Each point is reached from the start by the listed moves, each made once or not at all, plus a little noise. Is the number of moves made odd or even? Then give how often each move was made.

Moves:
(1): .63 -.12 -.54 -.27 -.21
(2): .05 .21 .07 .64 -.54
Start: -.02 .34 -.24 -.28 -.07
Points:
-.01 .40 -.26 -.28 -.09 -> even (0, 0)
.00 .52 -.19 .36 -.63 -> odd (0, 1)
.59 .22 -.78 -.57 -.28 -> odd (1, 0)
.64 .36 -.66 .09 -.82 -> even (1, 1)

Moves:
(1): .35 .17 -.20 -.16 -.08 -.05 .08
(2): -.04 .23 -.03 -.34 -.15 .33 -.12
(3): -.23 .27 .19 .15 -.07 .32 -.09
(4): -.13 .06 -.05 .02 .15 -.01 -.04
(5): .12 -.16 .07 -.23 .06 .44 .45
(6): -.12 .06 -.15 .06 -.13 .20 -.07
Start: .06 .05 -.02 .03 .01 .00 -.06
Points:
.15 .51 -.02 .00 -.14 .28 -.09 -> even (1, 0, 1, 0, 0, 0)
.21 .39 -.38 -.59 -.15 .94 .27 -> odd (1, 1, 0, 1, 1, 1)
-.07 .86 -.25 -.26 -.26 .78 -.33 -> odd (1, 1, 1, 1, 0, 1)
.39 .10 -.21 -.35 .11 .37 .45 -> odd (1, 0, 0, 1, 1, 0)
.28 .54 -.38 -.44 -.39 .47 -.16 -> odd (1, 1, 0, 0, 0, 1)

Moves:
(1): .45 .25 .15 -.07 .13 .10 .04 .39 -.21 -.30 -.09 -.06
(2): -.24 .39 -.07 -.02 .02 .20 .13 .15 -.24 -.03 .13 -.12
(3): -.02 .12 .30 -.13 -.01 -.18 .10 .10 .11 .04 .04 -.14
(4): .07 -.07 -.03 .02 -.36 -.03 -.06 -.22 .01 .28 .06 -.24
(5): -.03 -.04 -.07 .10 .13 .01 .18 -.08 .00 -.27 -.09 -.19
(6): .20 .21 .39 .29 -.21 .12 .23 .08 -.02 -.27 -.06 .10
(7): -.04 -.03 -.21 .20 -.07 -.27 .16 -.21 .27 .41 -.01 .07
(8): -.09 -.08 -.13 -.03 -.05 .09 .05 .13 .21 .04 .00 .03
(9): .03 .13 -.14 -.15 -.06 .10 -.10 -.07 .09 -.21 .06 .05
Start: -.33 -.10 .19 -.10 -.31 .04 .14 -.05 .21 -.21 .18 -.09
Points:
.08 -.02 -.03 .02 -.64 -.06 .33 .03 .47 .20 .12 -.29 -> even (1, 0, 0, 1, 0, 0, 1, 1, 0)
-.22 .55 -.21 -.19 -.34 .26 .42 .34 .33 -.30 .28 -.10 -> odd (1, 1, 0, 0, 0, 0, 1, 1, 1)
-.09 .39 -.02 .13 -.48 .06 .59 .02 .04 -.13 .15 -.62 -> odd (1, 1, 0, 1, 1, 0, 1, 0, 0)
-.35 .55 .82 .07 -.89 .12 .52 .07 .06 -.17 .35 -.51 -> even (0, 1, 1, 1, 0, 1, 0, 0, 0)
.30 .30 .37 .06 -.74 .42 .48 .16 .33 -.94 .03 -.40 -> even (1, 0, 0, 1, 1, 1, 0, 1, 1)
-.36 -.16 .10 -.01 -.18 .03 .32 -.11 .18 -.46 .05 -.27 -> odd (0, 0, 0, 0, 1, 0, 0, 0, 0)
-.55 .39 .13 -.41 -.78 .22 .25 .06 .43 -.09 .46 -.49 -> odd (0, 1, 1, 1, 0, 0, 0, 1, 1)

Moves:
(1): -.03 .00 -.15 -.16 .19 .05 -.03 -.16 .17 .13 .05 -.08 -.23 .07 .06 -.06
 -.10
(2): .01 -.11 .17 -.02 .02 .07 -.01 .02 -.02 .01 .08 .00 -.33 .02 -.13 -.17
 .02
(3): .01 .01 -.12 -.05 -.02 -.03 .14 -.22 .00 .04 -.20 .01 -.27 -.18 -.05 .20
 .04
(4): .09 -.06 -.14 -.02 .06 -.01 .00 .12 -.11 .00 .01 -.03 .05 .03 .08 -.18
 .04
(5): .07 .03 -.03 -.16 -.29 -.01 .00 -.02 .04 .07 -.05 -.10 .08 -.16 .14 -.20
 -.09
(6): .07 .08 .02 -.11 .03 .03 .09 .08 .00 -.01 .05 .17 .00 -.02 -.05 -.10 .06
(7): .15 .04 .06 .02 -.07 .16 -.02 -.03 .03 .11 .14 .03 .23 .13 -.03 -.28
 -.09
(8): -.18 -.35 .28 .01 -.24 -.18 -.26 -.36 -.13 -.20 -.32 -.10 .03 .26 -.02
 -.18 -.01
(9): .07 -.02 .09 .08 -.14 -.14 .06 -.18 -.15 -.03 .10 .13 .23 -.01 .18 .35
 -.10
(10): .06 .01 -.25 .01 -.16 -.22 .00 .00 .17 .02 .04 .00 -.23 -.21 .17 -.07
 .02
(11): -.17 -.22 -.20 .14 .08 .19 -.15 -.17 .17 .02 .16 .16 .15 .22 .27 .11
 -.04
(12): -.06 .24 .10 -.14 -.33 .13 .03 -.04 -.20 .24 .02 -.18 .21 .02 -.24 .33
 .12
(13): .19 -.23 -.15 -.03 .13 -.51 .27 .28 .04 .03 -.20 -.01 .25 -.15 .00 -.21
 .05
(14): .04 -.06 -.04 -.06 .01 .03 .00 .02 -.01 .04 -.03 .06 .02 .13 -.08 .17
 -.14
Start: .00 -.02 -.20 -.07 -.27 .03 -.03 .04 .06 .03 .18 -.04 -.25 .46 .05 .16
 -.09
Points:
.25 .28 -.18 -.48 -.57 .34 .10 -.23 -.11 .48 .51 .08 .23 .75 -.06 .56
 -.31 -> even (1, 0, 0, 0, 0, 1, 1, 0, 1, 0, 0, 1, 0, 1)
.13 -.38 -.52 -.10 -.31 .13 -.17 -.42 .43 .29 .71 .27 -.42 .81 .47 .19
 -.53 -> odd (1, 1, 0, 0, 0, 0, 1, 0, 1, 1, 1, 0, 0, 1)
.14 -.44 -.45 -.12 -.54 .14 .00 -.37 -.01 .18 .22 .21 -.29 .50 .49 .45
 -.37 -> odd (0, 1, 1, 1, 1, 0, 0, 0, 1, 0, 1, 0, 0, 1)
.41 -.53 -.63 -.44 -.11 -.04 .14 .15 .38 .43 .40 .12 -.04 .56 .41 -.94
 -.23 -> even (1, 1, 0, 1, 1, 1, 1, 0, 0, 0, 1, 0, 1, 0)
.28 -.31 -.53 -.46 -.20 .14 .14 .21 .12 .60 .45 .06 .11 .87 -.07 -.28
 -.15 -> odd (1, 1, 0, 1, 0, 1, 1, 0, 0, 0, 1, 1, 1, 1)
.14 -.60 -.62 .01 -.20 -.42 .26 -.19 .09 .15 -.01 .30 .13 .50 .37 .76
 -.26 -> odd (0, 0, 1, 0, 0, 0, 0, 0, 1, 0, 1, 0, 1, 1)
